Rows are points. Each copy is the shape, with its points in the same order, turned, moved and blurred by noise. Say if it was mirrored as well.

Shape (8 x 2):
[[ 22   8]
 [-37 -28]
 [ 52  17]
 [ 36  31]
 [ 33 -18]
 [-36  10]
 [-30 -33]
 [-36 -12]]
Copy 1:
[[ 26  -6]
 [-35 -30]
 [ 59  -1]
 [ 52  20]
 [ 35 -31]
 [-31   7]
 [-35 -35]
 [-31 -12]]
Copy 1 is: only turned
Copy 2 (8 x 2):
[[ 12  20]
 [-34 -33]
 [ 38  37]
 [ 18  45]
 [ 29  -4]
 [-46   5]
 [-27 -35]
 [-36 -16]]
Copy 2 is: only turned
Copy 3 (8 x 2):
[[ 21  14]
 [ -6 -53]
 [ 37  42]
 [ 19  36]
 [ 47  -1]
 [-28 -10]
 [ -2 -48]
 [-23 -31]]
Copy 3 is: only turned

Shape, 7 rows:
[[ -6  24  12]
 [-21  -3  19]
 [ 13 -12 -34]
 [ -1  25  27]
 [ 37 -30   3]
 [-60 -26  34]
 [ 29 -39 -68]]
Copy 1:
[[ -6  21  29]
 [-22 -10  23]
 [ -7   8 -32]
 [  5   0  50]
 [ 22 -16 -26]
 [-59 -42  43]
 [ -7  10 -78]]
Copy 1 is: only turned
Copy 2, 7 rows:
[[ 22  32   9]
 [ -6  18  20]
 [ 25 -29 -11]
 [ 22  35  27]
 [ 31 -35  34]
 [-54  23  26]
 [ 29 -68 -28]]
Copy 2 is: only turned
Copy 3 (7 x 3):
[[  3  28   0]
 [-17  12  17]
 [ 21 -26 -12]
 [  8  37  12]
 [ 33 -20  35]
 [-64   8  30]
 [ 33 -73 -17]]
Copy 3 is: only turned

Shape (10 x 4):
[[  4 -20  -9 -20]
 [ -8  31 -25  73]
 [-13  53  33  17]
 [ 37  -2  29   2]
 [-13  12  25  36]
 [ 15 -48   0 -30]
 [ 49 -48 -16  50]
 [  9 -32  42 -17]
 [ 10   7  -4 -38]
 [-11  24  29 -27]]
Copy 1, 10 rows:
[[  1 -38   9   0]
 [ 12  47 -41  44]
 [ 23  50   4 -29]
 [ 50 -10  33   5]
 [ 37  23 -23  -4]
 [ 15 -70  11   1]
 [ 54 -33 -12  67]
 [ 49 -40   9 -27]
 [ -7 -22  36 -15]
 [ 11   8  23 -39]]
Copy 1 is: mirrored
Copy 2, 10 rows:
[[  5   5  -6  -7]
 [ -6 -24 -19  90]
 [-66  -1  29  45]
 [-20 -41  21  -3]
 [-19 -10  29  47]
 [ 25  -7   5 -35]
 [ 41 -63  -9  21]
 [ -3  -7  45 -21]
 [-26  11 -11 -14]
 [-47  19  24  -1]]
Copy 2 is: mirrored

Shape:
[[ 13  26   6   2 -18  18]
 [  6  12  10   5 -10  29]
 [ -5 -10 -57  11  -1  23]
 [ 21   4  -4  20 -43  21]
 [  3  13  19   1 -10 -49]
 [  5  29  -6  27   5  27]
 [-95  -7  -1  -4 -30  13]
 [  1  26  -8 -21 -35 -25]
 [ 22  21  19  17   6  21]
 [-30  28  14  29 -11  18]]
Copy 1 (10 x 6):
[[ 19  31  12  14 -23  11]
 [ 12   9  27  21 -20   9]
 [ -1  11  -3  35  29 -30]
 [ 29  19  11  32 -39 -20]
 [  5   8 -32 -25 -41  10]
 [ -6  26  11  39 -13  19]
 [-53  -1  47 -35 -15 -45]
 [ 22  41 -15 -27 -26 -10]
 [ 11  11  10  28 -29  31]
 [-28  15  28  13 -34   8]]
Copy 1 is: mirrored
Copy 2, 10 rows:
[[ 19  27  18   4 -10   3]
 [ -1  25  15   1  -7   6]
 [  5 -11 -11  34 -43  40]
 [  9  45   7  29 -28  -3]
 [ 42  -8  -1   2  -6 -47]
 [  8   7  33  24  -3  21]
 [-32 -29  30 -27 -82 -20]
 [ 52  13   2 -10 -38 -20]
 [  9  22  18  11  15   5]
 [ -7  -1  50   7 -20  -9]]
Copy 2 is: mirrored
Copy 3:
[[ 14  10   3 -20   9  22]
 [ 13   1   1  -2  14  23]
 [ 10 -16 -67 -12  24  10]
 [ 20 -16 -11 -29  -8  41]
 [ -4  -5  21 -42 -11 -36]
 [ 28  -2  -7 -16  41  14]
 [-82 -39 -12 -10  39  13]
 [-17  19  -8 -49 -14  -3]
 [ 35   3  14  -3  19  10]
 [ -7 -18  15 -20  47  17]]
Copy 3 is: mirrored
Copy 4, 10 rows:
[[  5   6 -10  -9 -18  25]
 [  2  -7 -13   0  -6  26]
 [ -1 -22 -54  17  -5 -25]
 [ 33 -12 -13   2 -25  15]
 [ -1  14  42 -15 -10 -25]
 [  0  19 -24  18  -4  16]
 [-69 -49  16  43 -38  -7]
 [ -1   3   8 -26 -41 -18]
 [ 15  19  -7  -2  11  29]
 [-14   9   2  35 -18  21]]
Copy 4 is: only turned
